Each row is a point. The ring and each string are closed loops that go straight from each point to the next, and from the last back to the first. Before rounding, they use only three directions, however many columns there are. How many times does the string pass through the ring? Passing back the other way cancels.

Ring (6 x 3):
[[ 0.49 -0.57 -0.16]
 [ 0.41 -0.05 -0.02]
 [-0.02  0.41  0.00]
 [-0.49  0.55 -0.13]
 [-0.56 -0.20 -0.24]
 [-0.06 -0.72 -0.22]]
String (26 x 3):
[[-0.26 -0.03  0.01]
 [-0.14  0.34 -0.27]
 [-0.20  0.60 -0.26]
 [-0.31  0.94 -0.02]
 [-0.20  0.52  0.19]
 [-0.05  0.16  0.18]
 [-0.02 -0.06 -0.05]
 [ 0.29  0.12 -0.17]
 [ 0.68  0.05 -0.20]
 [ 0.80 -0.12 -0.26]
 [ 0.28 -0.07 -0.29]
 [ 0.11 -0.28 -0.08]
 [ 0.22 -0.57  0.08]
 [ 0.67 -0.68 -0.05]
 [ 0.81 -0.56 -0.15]
 [ 0.68 -0.18 -0.33]
 [ 0.24 -0.04 -0.25]
 [ 0.04 -0.14 -0.08]
 [ 0.22 -0.11  0.14]
 [ 0.18  0.13  0.17]
 [-0.08  0.05  0.12]
 [-0.09  0.16 -0.08]
 [-0.08  0.49 -0.26]
 [-0.41  1.00 -0.14]
 [-0.63  0.94 -0.02]
 [-0.56  0.53  0.05]]
Times through: 1

Ring (7 x 6):
[[ 0.60  0.06 -0.48 -0.02  0.24 -0.03]
 [ 0.50  0.35 -0.70 -0.14  0.07  0.14]
 [ 0.26  0.53 -0.66 -0.12  0.06  0.42]
 [ 0.01  0.50 -0.49 -0.06  0.24  0.45]
 [-0.06  0.21 -0.21  0.07  0.51  0.25]
 [ 0.10  0.02 -0.09  0.16  0.55  0.18]
 [ 0.42 -0.11 -0.13  0.18  0.45  0.10]]
String (31 x 6):
[[ 0.29  0.15 -0.35  0.03  0.35  0.15]
 [ 0.33 -0.06 -0.30  0.03  0.50 -0.18]
 [ 0.56 -0.22 -0.19  0.14  0.47 -0.14]
 [ 0.84 -0.26 -0.11  0.27  0.29  0.16]
 [ 0.70 -0.01 -0.27  0.17  0.19  0.30]
 [ 0.52  0.13 -0.39  0.06  0.21  0.23]
 [ 0.78  0.15 -0.55  0.01  0.03  0.22]
 [ 0.71  0.28 -0.79 -0.18  0.01 -0.02]
 [ 0.45  0.34 -0.81 -0.26  0.14 -0.15]
 [ 0.32  0.31 -0.62 -0.14  0.23  0.03]
 [ 0.35  0.34 -0.56 -0.07  0.16  0.25]
 [ 0.44  0.49 -0.64 -0.07 -0.03  0.53]
 [ 0.49  0.68 -0.80 -0.13 -0.21  0.70]
 [ 0.40  0.62 -0.81 -0.19 -0.08  0.44]
 [ 0.28  0.42 -0.72 -0.20  0.16  0.07]
 [ 0.30  0.30 -0.53 -0.08  0.23  0.16]
 [ 0.37  0.31 -0.50 -0.02  0.16  0.32]
 [ 0.60  0.41 -0.69 -0.09 -0.05  0.38]
 [ 0.68  0.34 -0.81 -0.19 -0.02  0.07]
 [ 0.56  0.21 -0.75 -0.22  0.18 -0.25]
 [ 0.38  0.16 -0.55 -0.11  0.30 -0.12]
 [ 0.37  0.17 -0.39  0.03  0.28  0.20]
 [ 0.53  0.05 -0.29  0.12  0.26  0.24]
 [ 0.74 -0.20 -0.06  0.31  0.30  0.31]
 [ 0.59 -0.27 -0.06  0.24  0.47  0.01]
 [ 0.36 -0.14 -0.20  0.09  0.54 -0.17]
 [ 0.26  0.05 -0.33  0.01  0.45 -0.06]
 [ 0.29 -0.15 -0.11  0.15  0.57 -0.06]
 [ 0.36 -0.23  0.09  0.32  0.56  0.20]
 [ 0.42 -0.15  0.09  0.35  0.46  0.41]
 [ 0.36 -0.01 -0.13  0.19  0.40  0.27]]
Times through: 2
String (32 x 6):
[[ 0.24  0.59 -0.80 -0.23  0.05  0.26]
 [ 0.15  0.41 -0.65 -0.18  0.25  0.07]
 [ 0.23  0.28 -0.44 -0.02  0.28  0.22]
 [ 0.14  0.43 -0.42  0.01  0.20  0.54]
 [ 0.16  0.35 -0.36  0.05  0.25  0.49]
 [ 0.06  0.32 -0.44 -0.06  0.36  0.17]
 [-0.07  0.32 -0.46 -0.11  0.45  0.03]
 [-0.30  0.38 -0.29 -0.02  0.53  0.27]
 [-0.20  0.34 -0.18  0.09  0.48  0.48]
 [-0.04  0.30 -0.15  0.15  0.40  0.60]
 [ 0.14  0.25 -0.35  0.02  0.36  0.25]
 [ 0.10  0.25 -0.44 -0.07  0.40  0.04]
 [ 0.05  0.27 -0.48 -0.11  0.42 -0.01]
 [-0.17  0.43 -0.48 -0.13  0.43  0.14]
 [-0.17  0.58 -0.47 -0.07  0.29  0.51]
 [ 0.03  0.63 -0.42  0.04  0.08  0.91]
 [ 0.22  0.43 -0.43  0.03  0.14  0.58]
 [ 0.23  0.34 -0.51 -0.06  0.24  0.24]
 [ 0.21  0.44 -0.70 -0.20  0.20  0.07]
 [ 0.33  0.52 -0.84 -0.26  0.06  0.12]
 [ 0.59  0.56 -0.87 -0.20 -0.15  0.38]
 [ 0.65  0.45 -0.86 -0.21 -0.09  0.19]
 [ 0.56  0.33 -0.82 -0.23  0.08 -0.09]
 [ 0.43  0.25 -0.68 -0.18  0.22 -0.13]
 [ 0.53  0.24 -0.76 -0.22  0.17 -0.22]
 [ 0.71  0.23 -0.74 -0.15  0.05 -0.03]
 [ 0.67  0.24 -0.57 -0.02  0.03  0.28]
 [ 0.47  0.24 -0.48  0.01  0.15  0.29]
 [ 0.31  0.25 -0.57 -0.12  0.28 -0.03]
 [ 0.40  0.34 -0.74 -0.21  0.16 -0.06]
 [ 0.46  0.49 -0.86 -0.25  0.01  0.10]
 [ 0.44  0.59 -0.79 -0.17 -0.09  0.45]]
Times through: 3

Ring (10 x 9):
[[-0.17 -0.26 -0.54 -0.39 -0.21 -0.12  0.00 -0.76 -0.05]
 [ 0.04 -0.05 -0.09 -0.34  0.08 -0.19 -0.06  0.02  0.32]
 [ 0.20  0.12  0.22 -0.23  0.35 -0.15 -0.06  0.60  0.49]
 [ 0.33  0.19  0.28 -0.08  0.57 -0.09 -0.03  0.88  0.44]
 [ 0.35  0.18  0.17  0.03  0.64  0.03  0.04  0.79  0.24]
 [ 0.24  0.15  0.10  0.05  0.54  0.20  0.10  0.55  0.12]
 [-0.03  0.09  0.07 -0.05  0.22  0.49  0.17  0.05  0.04]
 [-0.28 -0.03 -0.07 -0.19 -0.12  0.59  0.19 -0.49 -0.02]
 [-0.36 -0.17 -0.33 -0.30 -0.30  0.43  0.15 -0.89 -0.12]
 [-0.29 -0.28 -0.60 -0.37 -0.32  0.09  0.07 -1.02 -0.18]]
String (26 x 9):
[[-0.21 -0.22 -0.54 -0.25 -0.16  0.18  0.11 -0.82 -0.24]
 [-0.05 -0.09 -0.27 -0.21  0.05  0.10  0.06 -0.30 -0.01]
 [-0.23 -0.11 -0.19 -0.32 -0.18  0.25  0.08 -0.53  0.08]
 [-0.43 -0.33 -0.61 -0.49 -0.52  0.11  0.06 -1.26 -0.13]
 [-0.25 -0.44 -0.98 -0.44 -0.38 -0.26  0.00 -1.31 -0.33]
 [-0.07 -0.28 -0.69 -0.33 -0.10 -0.25 -0.01 -0.73 -0.17]
 [ 0.00 -0.13 -0.37 -0.25  0.06 -0.10  0.01 -0.31  0.00]
 [-0.08  0.02  0.09 -0.30  0.02  0.13  0.02 -0.01  0.33]
 [-0.03  0.04  0.21 -0.41  0.02 -0.08 -0.07  0.20  0.57]
 [ 0.14  0.05  0.16 -0.34  0.21 -0.28 -0.12  0.44  0.56]
 [ 0.26  0.00 -0.12 -0.20  0.37 -0.35 -0.08  0.37  0.27]
 [ 0.13  0.01 -0.07 -0.18  0.27 -0.05  0.00  0.19  0.19]
 [ 0.14  0.14  0.27 -0.18  0.33  0.06  0.00  0.54  0.44]
 [ 0.35  0.36  0.74 -0.10  0.64  0.05 -0.04  1.33  0.78]
 [ 0.60  0.37  0.55  0.08  0.96 -0.15 -0.05  1.59  0.59]
 [ 0.58  0.19  0.04  0.14  0.91 -0.24 -0.01  1.07  0.16]
 [ 0.19  0.02 -0.16 -0.07  0.38 -0.01  0.04  0.21  0.04]
 [ 0.12  0.12  0.14 -0.08  0.35  0.20  0.07  0.37  0.22]
 [ 0.10  0.24  0.42 -0.03  0.40  0.44  0.12  0.61  0.35]
 [ 0.17  0.21  0.22  0.11  0.52  0.48  0.18  0.53  0.08]
 [ 0.08  0.08 -0.06  0.06  0.37  0.44  0.19  0.11 -0.11]
 [ 0.03 -0.06 -0.30 -0.10  0.20  0.13  0.09 -0.18 -0.10]
 [-0.09  0.01 -0.03 -0.16  0.08  0.36  0.12 -0.15  0.07]
 [-0.28  0.05  0.17 -0.22 -0.11  0.67  0.18 -0.29  0.16]
 [-0.58 -0.03  0.10 -0.30 -0.45  1.00  0.27 -0.86  0.04]
 [-0.48 -0.21 -0.39 -0.31 -0.43  0.61  0.21 -1.15 -0.23]]
Times through: 5
